Rows are points. Each copy is the shape, with its points in the same order, turned, moved and blurred by noise. Say if it was mirrored as well.
(in the rows, 100 means zero)

Shape:
45	138
123	145
96	131
101	60
93	119
125	68
136	81
Copy 1:
158	72
118	140
121	115
61	74
114	105
58	99
60	111
Copy 1 is: mirrored
Copy 2 (7 x 2):
88	168
149	117
121	125
75	72
111	119
97	60
116	61
Copy 2 is: only turned
Copy 3:
133	145
137	69
124	95
54	93
110	99
60	68
73	56
Copy 3 is: only turned
Copy 4 (7 x 2):
101	174
46	121
68	127
125	74
82	126
103	71
84	56
Copy 4 is: mirrored

Shape:
133	40	112	54
108	107	132	58
74	111	60	124
117	149	84	87
132	69	136	77
52	47	74	132
120	99	72	118
63	76	91	145
Copy 1 (8 x 4):
49	154	70	71
94	111	83	42
107	77	128	131
85	47	101	70
82	131	52	66
118	143	124	153
79	81	88	123
132	113	104	142
Copy 1 is: mirrored
Copy 2 (8 x 4):
150	123	133	111
95	149	85	114
80	61	58	69
81	98	47	130
105	131	124	121
96	63	107	27
95	60	84	110
67	65	103	52
Copy 2 is: only turned
Copy 3:
89	57	45	103
155	87	71	114
92	138	138	83
118	115	117	148
122	54	74	96
74	117	116	30
88	92	126	106
101	104	139	43
Copy 3 is: only turned

Shape (12 x 8):
145	99	105	141	97	131	136	75
123	71	74	111	167	39	71	115
79	97	116	112	87	115	131	70
84	41	93	94	114	143	74	133
49	159	118	77	64	116	146	114
146	138	129	67	90	99	68	132
109	65	99	77	61	110	133	84
93	62	104	70	105	129	86	31
110	95	73	122	68	93	165	53
78	90	51	86	114	76	148	108
82	90	60	37	106	126	70	138
95	92	85	109	46	130	96	96
Copy 1:
94	67	151	104	130	109	87	56
8	157	63	82	111	103	78	73
130	95	109	127	112	92	91	91
84	129	83	99	114	103	182	97
131	67	94	144	80	20	83	122
75	44	62	52	87	65	91	98
119	94	81	114	162	76	111	80
118	103	73	126	156	144	94	124
113	91	114	153	152	78	72	53
59	128	94	143	138	40	95	85
51	86	51	111	123	64	160	135
114	66	72	131	114	88	135	64
Copy 1 is: only turned
Copy 2, 12 rows:
93	122	85	112	150	117	157	103
69	42	166	99	120	86	73	97
125	106	57	120	103	112	105	109
50	110	95	167	94	53	81	90
177	162	74	92	65	92	106	84
72	156	132	83	93	120	93	42
69	123	45	88	87	91	104	111
76	73	42	123	110	110	86	58
118	89	50	72	110	101	152	135
116	82	86	82	86	38	107	113
77	117	95	119	66	35	78	39
89	128	69	126	65	93	133	88
Copy 2 is: mirrored
